Each row is a point. Before rounding, the points of a table are all equally far from one centre. They may lie mostly on one side of it. Write the centre, to within rounding.

Points (9 x 3)
[[-39 -13   8]
 [-27 -30   1]
 [-44   4  40]
 [ 25 -37  -2]
 [ 25 -28  70]
 [ 44  -1  63]
 [-14  43  25]
 [-30 -11  -5]
 [-46  -4  37]]
Centre: [ 5 -4 31]

Points (10 x 6)
[[ -5 -34  10 -57 -31  -1]
 [  6 -34 -35 -49 -24  -7]
 [-12  -6  21  31 -72 -13]
 [ -7  -9 -11 -59 -13   3]
 [-26 -14  34 -12 -26 -93]
 [-57  26  24   9 -19 -23]
 [  6  -8  18  67 -44 -28]
 [ -8  22 -47 -10 -49 -43]
 [-16  30  13  12   9  17]
 [  4   0  -3 -40 -69 -45]]
Centre: [  1 -14   3   3 -12 -34]

Points (18 x 11)
[[ 26 -10  30  13 -29  10  12  63   8  10  45]
 [-17  41   8  -9 -12 -41 -27 -12 -60  23  72]
 [ 33  22  15  61 -26 -36 -40  36 -22  -3  92]
 [-11 -23   7  38  18  18  10 -21 -63  12  56]
 [-36  17  51 -27   1 -17   2  21 -26  18  41]
 [-16  24  13 -11 -26   6 -35   2 -36 -16  77]
 [ 11   9   5  16 -51  -2 -36 -27 -25  52  66]
 [  8  -4 -15  36 -17  47 -20   6  -6  40  34]
 [ 18   5  46  -2 -36  10 -58  -5 -33  12  52]
 [ 26 -43  45  17  -2  -3 -66   8   2   1  54]
 [ 34 -34  28  21  26  42 -18  27 -25  -2  37]
 [ 14  29  69  24 -27 -24 -11  44 -26  28  30]
 [-32  -4  10   0 -28  -7  -8   2 -52 -11  57]
 [ -3   7  -4  60 -19   6  -7  -7 -17  72  86]
 [-11  58  26 -14  30   1  -9 -17 -45  20  67]
 [-12  10  59 -24  -8 -11   0  15   5   0  26]
 [ 30   6 -33  44 -25  10 -29  32   5  42  31]
 [ 35  24  32   7 -23  30  -8 -18 -47  43  48]]
Centre: [ 16   5  14  20  13 -18 -14  11 -13  24  58]

Points (23 x 18)
[[-53 -13  28   7 -22 -19  32 -45 -39  27 -21 -14 -69  41 -16  21 -13 -26]
 [-50  -9  29  -8   7  -7  -8 -28 -11   2 -14 -12   1  14 -32   6 -31 -60]
 [-26 -24  57  29  25 -12  29 -41 -38  -6 -31 -33 -30  47 -37   4 -18 -48]
 [-21   4  68  21  27  17  18 -31 -31  20 -48  33 -34  50 -33   1 -69 -39]
 [-41  19   4  34   4  28  57 -52  -8 -14 -28   0 -20  70 -20   5 -31 -41]
 [-45   7  28  14  19  -1  20 -66 -16 -29 -19  20 -47  62  -5  -1 -32 -44]
 [-11   7  28  33  31  -5  -9 -48  13   4 -13  -5 -54  80 -16  18  10 -37]
 [-37  27  24  19   5  26  14 -29 -14  -3   5  12 -35  44 -58  -9  -7 -47]
 [-55  12  52  33 -16  17  20 -22 -17 -49 -30  16 -45  45 -23  -5 -37 -29]
 [-42  14  52  38  27  11  21  -5 -42  -6 -40  13 -28  54  -2 -22 -25 -37]
 [-17  -1  80  20  28  43   3 -20 -34 -29 -29 -10 -32  35 -17   8 -28 -29]
 [-42  -1  59  38   1  11   5 -55  11  20 -33  12 -36  51 -38   7   7 -37]
 [-39   3  66   7 -21   2 -12  -3  -1 -22 -37  18 -44  31 -27  11 -17 -56]
 [-37 -17  49  30  23  14   7 -32 -29  22 -22 -17 -87  34 -26  -7  -9 -27]
 [-36  12  34  64  57  -4  25 -36 -21 -15 -23  12 -42  63 -15   5 -10  -7]
 [-26 -23  58  37  24 -30  25 -51 -34  39 -19   3 -26  26 -54   0 -22 -16]
 [-26  15  33  27  15  24   1 -61 -27   4 -47  11 -35  60 -42   5 -19 -55]
 [-14 -36  40  15  37  33  17 -32  -8  46 -48  -9 -45  17  -1  10 -61 -49]
 [-44   0  46  40  19  16  16 -40  20   7 -48  11 -28  75 -11  46 -32 -45]
 [-36 -11  41   1  10  11   3 -61 -43   1 -45  27 -39  66 -26  -7 -22 -42]
 [-36  15  30  -3 -23 -11  -5 -35 -33 -14 -39 -34 -52  23   2  -5 -41 -28]
 [-40   7  39  26  46  22  25 -33 -25  10 -30  19 -14  45 -39  10 -34 -60]
 [-32   1  19   3 -13  39  19 -39 -32   8  -9 -11 -33  67 -18 -11 -21 -60]]
Centre: [  0 -19  14  23   0   5  16 -15  -7   2 -25  11 -31  34 -17  16 -32  -5]

Points (28 x 24)
[[-41  -5 -15 -31 -45  -7   5 -30  45 -32  -5  14   4 -25 -15  -7  -4 -29
  -26 -40   7  35  10 -24]
 [ 11  19 -21  -8 -70   5  -4 -41  45 -81 -10 -45  -4 -17  23  -5 -46  10
    4 -34 -10  46  72 -53]
 [ 53 -51 -17 -17 -23 -50  26 -13  59 -25  -6   8  15  43  -1   0 -36   3
    1 -47  10 -23   3 -24]
 [ 14 -13 -11  33 -26 -39   3 -18  61  -6   0 -42 -28  34 -45  -9 -19 -21
   12 -51   5  42   1  -4]
 [ 35  27  15  17 -28 -30 -16 -42  47   6  17 -44  24   3 -43 -43  -3  -7
   22 -11  -4  27 -18 -51]
 [ 16  -2 -36 -18  -5  -4 -40 -51  28 -24   3  -4  21  -5 -25  16 -70  19
  -19 -76  11 -26  33  -2]
 [ -6  19 -18 -21 -53  15   9 -17  36 -20  -7  -2  20   8 -12  58 -55   2
   -3   4  16  43   2 -30]
 [ 19 -20 -11  -6 -24 -34 -10  -7  31 -27 -60  -9  27 -26 -38 -12  28  19
  -17 -36   5 -25   8 -57]
 [  6 -49  24  26 -31 -53  -7 -25  28 -11   7 -60  34   7 -50  17  -4 -38
   12 -42 -12  44  15   6]
 [ 31  22 -43  16 -17  -8 -17 -20  37 -65  23  41 -23  27 -30  10 -26   2
    1 -23  -8 -10  14 -57]
 [ 12  38  16   6 -30  26   4  27   6 -64  12  -6  18   7 -15 -21  -9  -7
   49 -73  -3  22  41   5]
 [ 40   2 -52 -33 -64 -21  -9 -26  39  20 -14 -59  21  28 -15 -17 -53   3
  -13 -25  -9  -3  -1 -61]
 [ 43  21   3 -22 -67 -14 -19 -28  51  -4  12 -35  23  37 -14   8 -50   4
   -8 -27   2  11  25 -41]
 [ 58 -13 -57 -49 -58 -13  18 -22  38   4 -15  10  17  32 -28   4 -33  26
   17 -20  30  23  -5  12]
 [-25   6 -23 -14 -42 -15 -33  25  25 -43  35 -45  54   3 -68 -37 -11  16
  -23 -19  -2 -14  43 -40]
 [ 31 -12 -24  21 -17  23 -15  15  57 -54 -77 -18  10  44  -2 -42 -37   6
   21  -6 -10   8   1  -3]
 [ -8 -34 -41  -1 -39 -83   8 -36  61 -48 -26 -61  37   4 -80  35   0 -19
   15 -52 -16  58  28 -23]
 [ 21  -4 -31 -16 -70 -28 -18 -42  -5 -41 -38  -2  10  30 -18 -23 -29 -20
  -28   2 -36  61   5 -14]
 [ 64  22 -30 -18 -35 -42 -13 -48  16 -29  15 -35  21  51 -35  30  18  45
   -6 -23   2  60  43 -13]
 [ 18 -14 -29  38 -30 -50  34 -95   2 -44  21 -40  35  38 -44 -15  -6  21
   21 -79  38  -6  27  -2]
 [  5  26  24 -30 -56 -32 -22 -41   1 -50  -2  -9  56  48  14  -8 -46 -18
    1 -35  20 -16  23 -23]
 [ 11  41 -35  13 -25 -34  14   2  24 -36 -54  -6  17   3 -37  51  -9  32
   68  21   4  33  29 -14]
 [ 52  -3   6 -43 -46 -50 -45  -8  36 -51 -12 -54  25  12   8  -7 -17  54
   33 -35 -24 -12 -25  -7]
 [ 18  26 -27 -24 -43 -26 -27   7  42  -5  13 -22  -7  -8 -10 -43   4  21
  -22 -39 -22  -7  16   8]
 [ 13  -7 -12 -16 -37 -28   9 -43  32 -71 -40  -6   4  51  23  11 -41  18
  -14 -29  17  55  43 -26]
 [ 19  29 -17  11 -52  15  14 -36  57 -26 -19   0  23   6 -32 -18 -14  -5
    5 -63  13  59   8 -53]
 [ 18 -14  21 -15 -39   0  15 -32  12   4 -11 -40  22   9  -4   3 -40   1
  -22  32  -1  41  23  -8]
 [ 51 -33 -10 -28 -46 -63  21 -31  46  -5 -13 -16  28   6 -34  -7   4  30
   30 -69  -5  20  27 -12]]
Centre: [ 27   0 -60 -12  -7 -14  10 -29  19 -74   0 -57  42  -2 -16  -2 -10 -21
  26 -14   3   5  10  -7]
